Each row of a before or after table is a point. One or more steps were done to the points. Then noise was added and the rows were shuffled. The steps act on how far a point lies along the listed directions, d1 being the first. Write out the steps. A step turns or swaps two directions, mirrors them in a line or flattens them onto one, adds a multiple of one to another, or multiplies one. Angles are multiples of 10 degrees, from the lower direction toward the higher: turns from -170 to 170, lines from 10 to 170 but not 90. Use the fewest steps. Two steps may share a direction if one is a turn and the other turns, adds or multiplies; they go together, in the order done. Otherwise the lowest direction goes first.

Directions:
(1): [ 26 -37]
(2): [37 26]
Before (8 x 2):
[[-33 -20]
 [-35  12]
 [ 16  75]
 [ 34  -3]
 [ 10 -23]
 [ 79  -2]
 [-66  20]
 [ 37  -7]]
After (8 x 2):
[[-23  54]
 [ 15 -35]
 [  8 -17]
 [-13  24]
 [-25  43]
 [ 14 -20]
 [  4  -7]
 [  6 -23]]
Steps: flatten d1 and d2 onto the line at 170 degrees

Directions:
(1): [ 60  18   3 -12]
(2): [ -9 -13  24 -57]
(3): [ 16 -45  35  23]
(4): [-11  39  47  12]
Before (12 x 4):
[[  -9   11  -11  -10]
 [ -58   -4    1   25]
 [  10  -43  -31   26]
 [  -8   32  -43   -2]
 [ -10   25  -17   23]
 [ -27   44  -40   25]
 [  -9  -59 -101  -41]
 [ -19   45  -11  -25]
 [ -38    9   -9    8]
 [  -8  -17   28    3]
 [ -25  -35    5   62]
 [ -38  -12   -3  -48]]
After (12 x 4):
[[-20 -42 -33  46]
 [  0  24   7   1]
 [-35  10  10  20]
 [-54  37  11  24]
 [  1  17   2  35]
 [ 21 -18  -5   9]
 [-26 -13 -59  -9]
 [ -4  45  28   6]
 [-33  39   7  -5]
 [ 44  46 -10  14]
 [-10  72 -96 -32]
 [ -4   9 -14  61]]
Steps: swap d1 and d2; turn d3 and d4 by -60 degrees

Directions:
(1): [ 41 -34  11 -10 -22  43  22 -56   8]
(2): [-24 -63  45   1  45   7   4  19   1]
(3): [ 33 -31   3  17 -31  -5 -73  21  -1]
(4): [  3 -29 -38   0 -32  21  42  59   8]
(5): [-18  10  -3  -4   4  20 -18   0  89]
Before (13 x 9):
[[ -6  31 -56   4 -37 -25  47  49  27]
 [ 18 -16  36 -20   7   4 -32 -54 -28]
 [-25 -33   2  25 -25 -19 -74  47  10]
 [-28  36 -17  16  17 -59 -23  23 -59]
 [ 27 -23  12  16 -16 -22 -21  -6 -58]
 [  8 -23  10  -1   8 -25 -71  31 -54]
 [ 19  59 -36  -7 -28   1 -33 -29 -44]
 [ 21 -26 -36  14   0  18  33  32 -32]
 [ 29  24 -29  25 -28 -11 -33  -1  47]
 [ 21 -34  26  13  29  28  32 -34 -38]
 [-24  26 -10  -4  31  -1  -4  -8  62]
 [-41  -8  48  16  30 -27 -68  12  31]
 [-39 -26  -7   1  33  -6  68  52 -39]]
After (13 x 9):
[[ 10   9 -47  -7 -40   5  79   7  33]
 [-19  58 -25  -1   9 -37  34 -29 -53]
 [  7  -9  32 -10  11 -14 -59 -22 -32]
 [-15  46 -23  -9   8 -40 -40  28 -55]
 [ 17   0  -1  16 -15 -35 -22   5 -59]
 [-59  54  18   7  31 -41 -37   8  29]
 [ 14 -48  33  27  32   7 -14   6 -42]
 [-18  13  -5  -7  27  12   4 -26  63]
 [ 31  31 -31  21 -29  -6 -21 -12  47]
 [-37 -28  -1   0  34   5  78  41 -39]
 [ 32  37 -27 -15 -31  24 -15 -58 -38]
 [ 21 -25 -33  17   0  17  29  39 -30]
 [-49  43 -33  18 -27 -36 -36  42   8]]
Steps: turn d1 and d3 by 50 degrees; turn d1 and d2 by 40 degrees

Directions:
(1): [ 11  43  19  -6 -23  44 -24 -27 -19  56 -43  25]
(2): [ 70  -6 -22  19  31 -21 -46  40  14  16  -7  25]
Before (9 x 12):
[[ 53  33   4  13  14   0 -45  16  -5  42 -27  29]
 [-58 -11  12 -24 -26   6  30 -24  -1 -43   6 -32]
 [-65  30  17 -14 -39  55  31 -51 -25  11  -9 -10]
 [ 40  15  12  -8  -4  20 -15  10  -8   0   4   3]
 [ 37 -16 -22  -3  23  -8  -7  22   7  -5  12   1]
 [ 19  59  14  -5 -15  55 -29 -23 -15  64 -46  34]
 [ 15 -27  -4  -7  30 -21 -13  15  11 -22  25 -18]
 [  7  17  26   0 -10  24  11 -25 -11  35 -17  30]
 [-29  38  50 -10 -43  53  -7 -26 -31  55 -40  15]]
After (9 x 12):
[[ -83  -31  -13   -5  -10  -15   68  -13    8  -69   49  -43]
 [   3   10   24    3   -5   19   14  -21  -10   28   -6   24]
 [  21   -9    4  -10   21   -5  -23    8    0   -1    6  -15]
 [  46   34   17  -12  -12   38  -23   -6  -17   16   -9    7]
 [ -34    7   38   -7  -27   19    9   -7  -17   10  -12   -5]
 [  22   62   21   -9  -13   67  -33  -24  -16   73  -54   41]
 [ -69  -60  -10  -16    1  -42   56   11   22 -105   61  -62]
 [  67   83   20   10   -7   47  -69   -8  -27   95  -67   60]
 [  45   17   -5   -5    4   19  -22    1   -2   33  -20   14]]
Steps: add 1.5 times d2 to d1

Directions:
(1): [-32   1  16  -5   3  52 -80 -20  17  14   7  39 -25 -10 -37   0  42  -2
 -48  34]
(2): [ 23 -46 -33  19  39 -21   6  -2   1 -50  16  21  11  40 -62  51 -25  22
 -40   4]
(3): [-13   2 -31  38  -4  -8  24 -68   6  56 -10  -2  21  49   6 -47 -13  34
 -16  49]
(4): [-32  22   6 -62  22 -39 -12  43 -12  13 -13 -21  53  -5  -2   4 -35 -20
 -38  63]
Before (11 x 20):
[[  24  -45  -30   84    0   79  -62 -105   27  -21   36   88  -57   14
   -52    0   62   32  -38    2]
 [  50  -11    5   27  -40    6   28   14   -2  -18    6  -12  -18  -13
    24  -11   -6   -9   49  -54]
 [  36    5   15  -29    0  -18   12   45  -24  -15   -7  -18    4  -31
    51   36    0  -40   37  -45]
 [   7   12   -1  -26  -23  -26   43    7  -23   17   -1  -44    4   -6
    70  -52  -30    9   49  -23]
 [  30  -19   13  -27    6  -17    3   62  -22  -41  -10   20  -22  -29
   -11   31  -14  -11   19  -59]
 [  42  -44  -43   52   48  -59  101  -28  -20  -57    1  -13   29   48
   -31   46  -58   41   16  -33]
 [ -15   10   23   -7   -7   44  -62  -14   20   14   -6   24  -33  -35
    -9    7   32  -15  -20   -6]
 [   6  -19   12   43   10   28  -12  -31    0   -5    9   30  -25   16
   -25    9   37    7   12    0]
 [   1    7    8  -43   25  -32   -4   75    2  -66    4  -13   -3  -16
     4   57   -9  -41   18  -44]
 [  -5   21    9  -24   -4   -3    6  -18    8   31    0   -2   35   12
     4  -34    0   -8  -24   49]
 [  -2    3   27   -5    9   33  -19   -3    8   17   -4    6   -8    3
     4   21    6  -18    1   15]]
After (11 x 20):
[[  -2  -15   28   -5   29    7  -34   28  -12  -37   15   27  -10   -6
   -33   44   21  -18   -4    4]
 [   2   -3   21    7   11   37  -11  -14    9   17    0   10  -11   10
    -2   26    7  -11    1   13]
 [  25  -14  -14   -2   42  -66   88   24  -29  -52  -10  -33   41    2
    -8   51  -59    5   21  -26]
 [  42    1   23   -2  -39    4   18   39   -7  -17    1  -25  -12  -36
    35  -10   -5  -23   55  -50]
 [  47    2   -2   32  -31    6   35  -24  -10   29   -7  -10  -24   -6
    71  -15   17  -11   58  -58]
 [  12  -44    4  -47   56   22 -111   46   -2 -110   39   78   -1  -45
   -96  100   15  -30  -93   25]
 [  -2   18    8  -23    1    0    5  -17   11   28    2   -3   36   17
     0  -38    0   -8  -26   50]
 [  -7   -9    9    4    5   42  -60  -20   17    2   -1   31  -33  -17
   -28   22   28   -6  -34   -7]
 [  18   -9  -25   69   -6    6   36  -50   24  -11    8    5  -39   40
    24   -9   20   19   45  -62]
 [  -4   33   12  -39  -39  -20   37   15  -26   30   -7  -53    1  -26
    93  -64  -20   -3   62  -22]
 [  37  -26   -8   34  -15    6   27   -8   -4   -2   -5   29  -48    3
     1   -7    3   19   45  -68]]
Steps: add 0.5 times d1 to d2; swap d3 and d4

Directions:
(1): [  8  -4 -12 -36  17 -26  35  -4 -32 -40 -29  23 -20 -46   4 -41 -13 -45
  18 -38  30  50  30 -14 -63  37 -33 -56 -13 -27   6  37]
(2): [-12  22 -40   3  62  -9 -32  -3  15  -2  35 -23  -4 -26  38  35  -7 -29
  28 -13  47 -10  39  19 -15   0  -6  17 -31  90  56 -30]
Before (13 x 32):
[[-10   8 -27   4  47  -3 -22 -10  25   1  20  -8  -6 -14  49  38  -8 -25
   18  -4  32  -7  32  17 -10   7  -8  21 -31  82  50 -21]
 [ -8  13 -18 -14  22 -19   9 -13 -13 -15   6   8 -24 -35  17  11 -12 -27
   21 -16  35  19  16  11 -15  13  -2 -14 -24  12  31  14]
 [-10   9 -32 -19  46 -24   7 -22 -10 -22   9  -7 -25 -48  25   6 -24 -43
   20 -34  66  20  55   8 -53  12 -26 -12 -12  49  41   1]
 [-17  -3   1   6  20   1 -28  -9  33  11   0  -4   2   8  21  20  -2   4
   11  -7  -1 -26  13  -6  24  -8 -11  13  14  34  31 -36]
 [ -1   3  16 -19 -22  -5  25  -1 -18  -5 -21  20   3  12 -10 -32   3 -23
  -12 -24  -2  30  17 -23 -22  24  -3 -51   5 -52 -13  42]
 [ 18   0  31 -20 -54 -13  37  -2 -30 -12 -46  39   3  13 -25 -43  -8   1
  -10 -19 -14  17  -4  -2 -15  17 -12 -37  -1 -80 -43  30]
 [-10  -4 -16   9   8   9 -32   1  17  23  12  -5   7  26   3  24  -3   7
  -10  12   5 -20 -16  27   6 -15 -13  30   3  47  11 -23]
 [ 11  -2  -5 -31  14 -24  13   9 -10  -5 -17  21 -12 -16   7 -37 -12  -2
   15 -14  -3  28  15  10 -20  34   7 -39  13 -44   3  40]
 [-15   7 -12   1  -9  -9 -16  14  23   1  32 -26 -19  -1  -4  25  18  -9
    4 -11   0 -24   1   6  -3  11  23 -15  -5  22 -13 -13]
 [ 13  -9  75  23 -89  43   8  14  17  37 -13 -10   6  65 -41 -14   3  64
  -44  58 -71 -26 -63 -11  92 -38  28  35  46 -94 -56  10]
 [ -3   7 -27  15  54 -11 -17   5  20 -16  26  -7 -12 -21  16  29 -12  -8
   29 -16  29  -5  22  20  -3 -14   1   3 -36  88  34 -22]
 [ -7  -7  -2   3  15  19   5   9  -6  -9  -5 -10   0 -13 -10   8  -7   1
    6 -10   1  14 -15  -4   3   8  13 -24  -1  -4 -12  -4]
 [-12   9 -13  50  -6  28 -54   6  59  47  57 -49  39  34  26  73  -3  43
    1  37   7 -65  -4  12  59 -46  19  72 -12  99  24 -75]]
After (13 x 32):
[[ -3  -8 -19 -20  12 -12   3  -4 -12 -10 -17  18  -7 -10   3 -16 -15 -29
    0 -19  24  25   5  13 -46  19 -39 -20  -3   9   9   8]
 [ -7  -9  -1   5  18  23   0  12  -1  -3   0 -16   3  -4 -12  15  -6   8
    4  -4  -6   8 -22  -3  12   3  21 -15   2   3 -11  -9]
 [ -8  -2  -3 -11 -17 -14   2  11   8 -11  15 -14 -26  -9  -8   5  17 -17
    6 -20   6  -5   4  -1 -24  26   8 -37  -5  -6 -21   6]
 [ -9 -10   5 -21  14 -14   7 -10   2 -17 -32  16 -12 -14   9 -19  -9 -16
   13 -29   5  11  20 -20 -16  16 -35 -28  13 -14  16  -3]
 [  9  -3 -39 -39  27 -33  36  -5 -21 -48 -17  14 -10 -74  23 -31 -34 -63
   38 -55  71  61  61 -29 -95  44 -61 -71 -42  17  30  20]
 [  4  -5   9   4  -7   3 -20  13  21  34   9   3   6  27  -3   2   2  47
   -3  26 -39 -17 -18  22  40   1  38  15  27 -25  -7   5]
 [  0  28  13  28 -20   8 -38  -1  26  37  21 -10  25  50   3  41   3  31
  -10  17  -9 -53  -8  32  55 -28  26  49 -10  31   3 -42]
 [ 11 -21  18 -24 -26  -6  46  -9 -23 -24 -44  40 -17  -7  -1 -38 -12 -15
   -8 -18 -10  45   5 -19 -36  31 -21 -38   2 -57 -25  48]
 [-16  16  16  21 -17  25 -24   2  19  42  24 -12  24  54  -6  25  15  19
  -26  13 -21 -28 -10  -2  46 -15  31  17   6   3   2  -7]
 [  7 -22  38  -6 -58   4  45 -15 -23   1 -37  22  -7  11 -37 -36  -5  22
  -32   0 -25  14 -18 -16  -2  -7  -3 -19  44 -83 -51  36]
 [ 15 -22  16  -9 -12 -17  43   7 -19 -36 -36  40 -22 -19 -28 -37 -10  -3
    5 -26 -10  34  -9 -12 -27   9  -7 -56  -4 -41 -28  41]
 [ -2  -2  17  -1 -40  -1  27 -10 -17   1 -20  24 -14   6 -16  -5  -2  14
  -13  11 -21   9 -26   1  20  -4  15  -7  11 -56 -23  31]
 [-13  42 -35   9  80   6 -58   6  39  10  61 -59 -12 -23  57  56 -24 -37
   34   6  73 -25  51  33  19 -16  -4  48 -44 123  89 -52]]
Steps: turn d1 and d2 by -130 degrees

Directions:
(1): [ 34  18  66 -27 -17  12  25 -44  -5 -18 -56 -15 -55 -15 -64  32 -34 -14
   0  12  26  13 -41  29 -14  21   3  76 -19 -31 -28  14  -2  -9 -16  25
 -13 -16 -18 -16 -31  24 -13  48  57  26 -13 -80  11 -10  18 -12  36 -19
  10 -33  50 -19 -71  11 -25 -17   9 -13]
(2): [ -8   6 -18  -8  27  39 -75 -46  21  56 -35  -8  53  22  53  30 -49  23
  30  21  36  19  -5 -11  27  -4 -30  34  20 -18  23  36   8 -27  22 -39
 -22   3 -83 -18  -8   4 -14  13  38  22   4  31 -30 -31  34 -38  49   6
 -10  59  41  10  46 -40 -15  26   1  -4]
(3): [ 42 -10 -28  -8 -23 -57 -14  16  16  24   6 -58  34  -8 -13 -21  33  -2
  13   3   5  42   3  36  -7  42 -67 -13   0 -25 -26 -30 -36 -29  16 -66
 -31 -35  -5 -39 -28  -4  34 -27  61 -22  35  58  77  -7   7  14 -27  31
 -24  -7 -12 -26 -59  32 -37  14   3 -29]
Before (8 x 64):
[[  1 -10 -35  16  -8 -55  19  39   3 -11  33 -17  21  -5   1 -25  41  -1
  -13 -15 -15   4  27  12 -12   7 -30 -51   2  20 -14 -43 -20  -7  11 -24
    9   1  36  -8  -1 -13  30 -35 -24 -15  22  67  45  17 -16  25 -50  30
   -9  -2 -35  -7 -15  27  -5  -1   7  -2]
 [-24   9 -23  16  10  38 -32 -10   7  23  12   3  34  20  47  14  -1  12
   -1   4  -8  -1  12 -35  18  -7  11  -5  19   2  34  21  15  -2  20  12
  -10   0 -27   8   3  -8 -13   2 -35  -3   0  34 -23  -5  -8 -24  11  18
    5  24  -7  23  39 -20  13  15   5  12]
 [ 32  -6 -15 -16  -4  -7 -24 -29  22  31 -16 -50  28   2  -4   9 -15   3
   22   6  14  47 -12  27  22  29 -48  35  10 -18   4  -2 -23 -22  24 -42
  -36 -30 -45 -20 -21   2  14   8  66   5  26  33  27 -30  21 -24   0  20
  -11   7  22 -25 -31   2 -41   3  -3 -15]
 [ 10  -9 -68   9  -1 -20 -54  12  32  41  36 -27  72  12  57 -19  23  17
   27  10  -1  22  16   7   5  12 -52 -37  12 -10  24  -2 -19 -32  30 -62
  -25 -10 -21 -13  14 -25  27 -42  11 -19  30 103  24 -13  11 -12 -32  30
  -26  46 -34   7  39  -8 -14  32 -18  -1]
 [-20   1  -3   8  29  41 -39 -22   9  14 -10  35   4  24  29  38 -29   7
    3  -2  13 -29  -2 -28   4 -38  23   2  22  16  32  31  14  16   6  11
    2  37 -35   4  19   1 -10  19 -38  11 -10  -7 -58  -3   6 -25  43  -6
   15  44   4  19  77 -47   7  12   6  10]
 [ 23  14 -23 -18 -21  -3 -55 -25  12  36 -11 -40  26 -10   0   4  -7   5
   12  27  41  36   0  37   9  29 -47  10  17 -19 -10 -12 -26 -28  16 -57
  -34 -10 -37 -29 -21   5   5  -9  57 -12  28  32  24 -22  25  -7  11  14
  -19  15   7 -12 -10   0 -28  22  18 -12]
 [-17   5  13   1  20  42 -27 -24   9   4 -29  30 -19  10   3  30 -44   5
    6  -7   4 -12 -21 -18  10 -15  17  29   7   6   5  24  28   8 -14  38
   23  15 -27  16  18  -2 -28  19  -4  29 -24 -37 -37  -8  14 -12  30  -9
    7   8  31   9  23 -27   9  -5  -4   9]
 [ -4  -4 -25  13   8   2 -14   4  -1  17  10   6  15  15  40 -23   8  23
   13  -6  -9 -10  19 -13  15 -14   5 -12   8   9   4  -8   3   1   6 -20
   -5  -7  -4  -9   1  -8  -5 -19 -13   0  18  28  -4   1   6  -1  -5  -6
   -1   9 -23   3  23 -12  -8  12 -10   7]]
After (8 x 64):
[[  58    3  -11  -24  -59  -61   -2   10    5    6    7  -71   -8  -31
   -57  -23   43  -16   -5   13   22   50   -4   71  -17   61  -59   -6
     0  -27  -47  -55  -51  -27    7  -59  -38  -35   20  -42  -37    4
    31  -24   75  -35   42   21   92   -6    6   23  -34   22  -23  -42
   -19  -37  -92   49  -42    5   20  -26]
 [  16    6   10   -3    4   12   -7  -25   -4   13  -21   -4  -12    5
     7   -2  -17   15   16    2    8   -1   -5    2    8   -2    4   33
    -3   -8  -10    2    2   -9   -2  -10  -18  -18  -26  -21  -17    8
   -12    8   27   16   11  -14    1   -5   23  -13   21  -17    3   -6
     6   -9  -16   -5  -25    5   -5    0]
 [  -4   26   40   -4   -1   57    6  -37   -4   -8  -28    3  -27    8
   -12   39  -22   -5  -12    9    1   -3  -23  -17    4    3   32   53
     0  -14    9   28   19    4    1   56  -10   -4  -22    5  -18   13
   -29   40  -11   15  -17  -50  -26   -3   -1  -29   36   -3   19  -14
    24   11  -16  -10    7   -6   15    9]
 [ -16   14   66   -1   15   63   25  -36  -13  -38  -36   61  -76    5
   -34   54  -45  -11  -18   -7    8  -56  -29  -22  -14  -44   81   44
     1   16   17   36   27   40  -25   86   25   46    0   21   19   18
   -32   60  -53   26  -37 -109  -79   10   -5  -24   57  -42   39   -5
    25   15   41  -34   16  -20    9   22]
 [  27    0  -41   -6   -2  -40  -51  -10   29   48  -17  -58   69    6
    21    4   -2   15   19    9   29   44   10   25    5   31  -89    2
    14  -16  -12  -19  -31  -47   32  -83  -30  -18  -54  -49  -32   -2
    26  -17   61    7   36   96   55  -19   26   -5   -5   45  -27   40
    19  -17  -21    7  -45   25   11  -24]
 [ -36    4   34   13   19   48   23   -3  -11  -41  -11   65  -62    1
   -17   22  -29   -6  -18  -22  -22  -44  -18  -31   -2  -36   70   10
    -5   27    7   18   40   39  -31   88   53   30   25   46   38   -1
   -36   24  -62   24  -43  -80  -61   13   -9    6   12  -24   24  -22
     9   17   30  -19   38  -24   -8   24]
 [  63  -17  -14  -12  -39  -73   32   20   13   -7   16  -77    1  -23
   -60  -28   47  -16    7   -9  -18   54   -4   55   -4   59  -61    0
    -9  -21  -28  -46  -46  -15   17  -49  -35  -52   20  -28  -32   -1
    46  -14   68  -28   43   39   95   -7   -7   13  -56   30  -18  -48
   -18  -46 -104   55  -50  -10   -3  -28]
 [  77   10    5  -30  -34  -39  -24  -37   34   31  -35  -76   16  -14
   -40   10   -2   -4   33   26   34   64  -41   65  -15   64  -82   60
   -15  -61  -30   -1  -42  -54   15  -64  -59  -50  -45  -55  -45    2
    32    8  119    1   32   25   81  -28   38  -20   -3   22  -26   -7
    26  -35  -91   26  -67   17   -6  -35]]
Steps: turn d1 and d2 by -120 degrees; multiply d3 by 2
